Each row is a point. The points of each table are mixes of a few directions, plus a little noise. How many directions does each table use, and how many do they share? Where both have some left over, give the other angles between the two spaces (their principal angles), to ten degrees, smallest first.

First (4 x 2)
[[ 26  13]
 [-63 -30]
 [ 74  38]
 [-40 -21]]
Second (4 x 2)
[[-29 -15]
 [-63 -32]
 [  9   5]
 [ 83  42]]
Directions: first 1, second 1, shared 1

First (7 x 3)
[[  2 -35  70]
 [ -8  19 -17]
 [-17  22   1]
 [ 55 -47 -54]
 [ -3   6  -3]
 [-17  25  -3]
 [-10  10   5]]
Second (7 x 3)
[[  2  -2  -1]
 [-95  27  25]
 [ 49 -13 -12]
 [-25   7   7]
 [ 42 -12 -12]
 [ 33  -9 -10]
 [ -3   1   2]]
Directions: first 2, second 1, shared 0; angles 30

First (7 x 4)
[[  1  43 -10  -8]
 [ 33 -60 -28  -6]
 [-49  34  36  17]
 [  3   9  -7  -2]
 [-54  20  -2  24]
 [ 39 -13  13 -15]
 [ 32 -33  -4  -9]]
Second (7 x 4)
[[-45  -3 -31 -12]
 [-50  -4 -35 -14]
 [  7   1   5   2]
 [ -8   0  -6  -2]
 [  6   2   2   1]
 [ -5   0  -4  -1]
 [ 95   7  68  24]]
Directions: first 3, second 1, shared 0; angles 30

First (7 x 6)
[[  7   3  58  25  72 -43]
 [ -5  -3 -41 -18 -50  30]
 [ -2  -1 -14  -6 -18  11]
 [  7   4  59  26  74 -44]
 [  4   2  37  16  46 -27]
 [ -8  -4 -66 -29 -82  49]
 [ -4  -2 -34 -15 -42  25]]
Second (7 x 6)
[[ -1   3 -32 -19 -49  21]
 [ 26  20   0 -40 -64 -26]
 [ -8  -8  39  40  83 -16]
 [-19 -14 -52  -1 -28  50]
 [-10  -9  45  44  95 -17]
 [-16 -12 -15  15  15  27]
 [ 33  24  13 -40 -55 -39]]
Directions: first 1, second 2, shared 1

First (10 x 8)
[[ 14  -1  -1  11  -1  -4   5  12]
 [-95   5   5 -75   6  27 -29 -77]
 [-65   4   3 -52   4  19 -20 -53]
 [-16   1   1 -12   1   4  -5 -12]
 [-12   1   1 -10   1   4  -4 -10]
 [-20   1   1 -16   1   6  -6 -16]
 [ 60  -3  -3  48  -4 -17  18  49]
 [-38   2   2 -30   2  11 -12 -30]
 [ 80  -4  -4  64  -5 -23  25  65]
 [ 91  -5  -5  72  -6 -26  28  74]]
Second (9 x 8)
[[ -9 -14  42  39 -46 -74  37  22]
 [ 27 -34  -9 -13  40  -2  11  -3]
 [  4  52   3  36 -54   2 -10  54]
 [ 24 -52 -29 -21  35  38 -23 -17]
 [-23  -1  -5 -60  22  -8   4   1]
 [ -9  -3  24  16   7 -29  27 -31]
 [-15 -81 -17  13 -15  48 -54 -51]
 [  8  87   6  32 -28   2  10  39]
 [-11  47 -12 -39  36  24   0 -15]]
Directions: first 1, second 5, shared 1

First (8 x 9)
[[-16 -36 -20 -17 -27  51 -53 -28   5]
 [  3   8   4   3   7 -10  10   6  -1]
 [ -1   0   0   1   0  -2   2   1   1]
 [ -8 -20 -11  -9 -17  27 -30 -15   3]
 [ 18  44  24  20  35 -64  67  35  -8]
 [ 13  28  15  13  23 -41  44  23  -5]
 [-26 -63 -33 -29 -49  90 -95 -51  10]
 [ 15  36  20  17  28 -51  55  29  -5]]
Second (8 x 9)
[[ 15  35  19  16  28 -50  53  28  -6]
 [  1   3   2   1   3  -5   5   3  -1]
 [ 19  45  24  20  35 -64  68  36  -7]
 [  8  19  10   9  15 -27  28  15  -3]
 [-20 -47 -25 -22 -38  68 -72 -38   8]
 [-15 -34 -18 -16 -27  49 -52 -28   6]
 [ 11  25  13  11  20 -36  38  20  -4]
 [-19 -45 -24 -20 -35  64 -68 -36   7]]
Directions: first 1, second 1, shared 1

First (10 x 11)
[[-12  11  -1 -25   0 -14 -20  18  12 -13 -31]
 [ 33 -33   2  71   1  42  62 -52 -34  38  95]
 [-14  13  -1 -29  -1 -17 -25  22  14 -14 -39]
 [  9 -10   2  21   1  13  19 -17 -10  11  28]
 [ 16 -15   1  33   0  19  28 -24 -15  17  44]
 [ -7   6  -1 -14  -1  -9 -13  11   7  -8 -20]
 [-23  23  -2 -49  -1 -29 -44  36  23 -27 -66]
 [  2  -2   0   3   0   2   3  -2  -1   2   5]
 [-18  17  -1 -38   0 -23 -33  28  18 -20 -51]
 [ 13 -12   0  26   0  15  22 -19 -12  14  34]]
Second (10 x 11)
[[-18   3  74  16  36  16  33  21  38  21  -9]
 [  2  -3  22  -8  -7 -16 -14  -1 -21  31   3]
 [  1   1  18  -5   1  -9 -21  -3  -9  17  14]
 [ 17   9   2 -13  17  40   8  22  20   3  -5]
 [  4 -39 -20 -17 -32 -26 -19 -35   7  44  -1]
 [ -7  13 -75  23  -2  13  31  -4  15 -88 -11]
 [ -5 -11 -14   4  -8 -17 -30 -29  11  -4  23]
 [-12   9  61  14  31  21  45  30  21  13 -20]
 [ 10   5  -6 -15 -20 -25 -42  -7 -50  17  17]
 [  7  17 -60   0 -17   2   9   6 -33 -52 -10]]
Directions: first 1, second 5, shared 0; angles 80

First (8 x 12)
[[-11 -23 -12  33   7  13 -46  42   1 -71   5  39]
 [ -5 -31 -13   5  -3 -39   6 -14  -6  41   8   2]
 [ 12  41  20 -27  -2  25  27 -16   4  11 -10 -27]
 [  2 -49 -38  20  29   5 -31  16  -6 -11  12  -3]
 [ 11  55  34 -39 -14  12  46 -32   5  38 -15 -33]
 [  0 -22 -15  12  10   2 -16  10  -2 -11   6   4]
 [ 11  52  34 -44 -18  -4  58 -44   3  64 -15 -38]
 [-22 -28  -7  40  -7 -14 -44  41   1 -62   6  57]]
Second (11 x 12)
[[ 10  15   6   4 -29 -23  26   2  20  53 -18 -11]
 [ 11  14  -6 -25  41  64 -12  -4  -8 -32   5 -29]
 [-16 -39  -4  28 -42 -95  20 -14  -3  52   4  31]
 [  7  26  12 -32   3  14  15 -16  10  52  -5 -21]
 [ 16  21   4  31 -39  -9  15  34  29   2 -29  -1]
 [  9  19  10  20 -43 -27  20  19  27  35 -24   3]
 [-32  15  31 -63  21   3 -17 -38 -11  51  27  24]
 [-21 -10   4 -44  48  29 -27 -32 -29 -12  33   7]
 [ 13   2 -13  24  14  43 -18  32   0 -81  -7  -6]
 [ -7 -15  -8  11  17  17 -24  11 -13 -60  10  14]
 [ 11 -48 -38  46   8 -15   1   8 -20 -60   3  -9]]
Directions: first 3, second 4, shared 2; angles 40

First (11 x 14)
[[ -7  -9  -5  19 -22   0  27   3   2  21   4  10 -17 -31]
 [ -3   5 -10  37 -21   8  48  17  -4  37  14  34 -23 -64]
 [  6   4   6 -23  18  -3 -31  -8  -1 -24  -7 -17  17  39]
 [  6  16  -3  11   8   7  11  12  -7   8   6  18   0 -19]
 [-13 -36   9 -36 -11 -18 -40 -31  15 -29 -20 -49   6  65]
 [-21 -47   1  -5 -41 -15   4 -22  16   7 -11 -28 -20  10]
 [ 15  34   0  -1  32  11  -8  14 -12  -8   7  18  17  -2]
 [ -1  -2   0  -1   0  -1  -3  -1   1  -2  -1  -2   0   3]
 [  5   1   8 -30  20  -5 -40 -12   1 -31 -10 -25  20  51]
 [-13 -32   3  -9 -24 -12  -5 -18  11  -3  -9 -24  -9  18]
 [ 25  67 -10  38  38  28  37  45 -26  24  27  68   7 -70]]
Second (11 x 14)
[[-22  50  41 -26  48 -43  13 -28 -11  -4  10  13 -31  31]
 [ 12 -21 -17  11 -15  19  -2  12   2   4  -3   2  13 -18]
 [ 10  -7  -6   3   4   7   4   4  -4   4   1  13   2 -16]
 [ 22  -7  -6   4  25  11  12   2 -10  10   6  35   0 -38]
 [-18 -35 -31  18 -95  26 -35  28  29 -15 -22 -74  33  34]
 [ 21 -12  -9   6  13  14   8   5  -8   9   3  25   3 -33]
 [  4 -22 -17  10 -31  16 -11  12   8  -1  -8 -18  16  -4]
 [-10  -6  -5   3 -30   2 -12   6  10  -5  -5 -26   8  18]
 [ -1  51  44 -26  87 -40  31 -32 -25   7  19  53 -39  -5]
 [  4 -21 -16  11 -29  16 -11  11   9  -1  -5 -14  15  -3]
 [-21  30  25 -15  16 -29   4 -16  -1  -7   2  -6 -16  31]]
Directions: first 2, second 2, shared 0; angles 40, 70
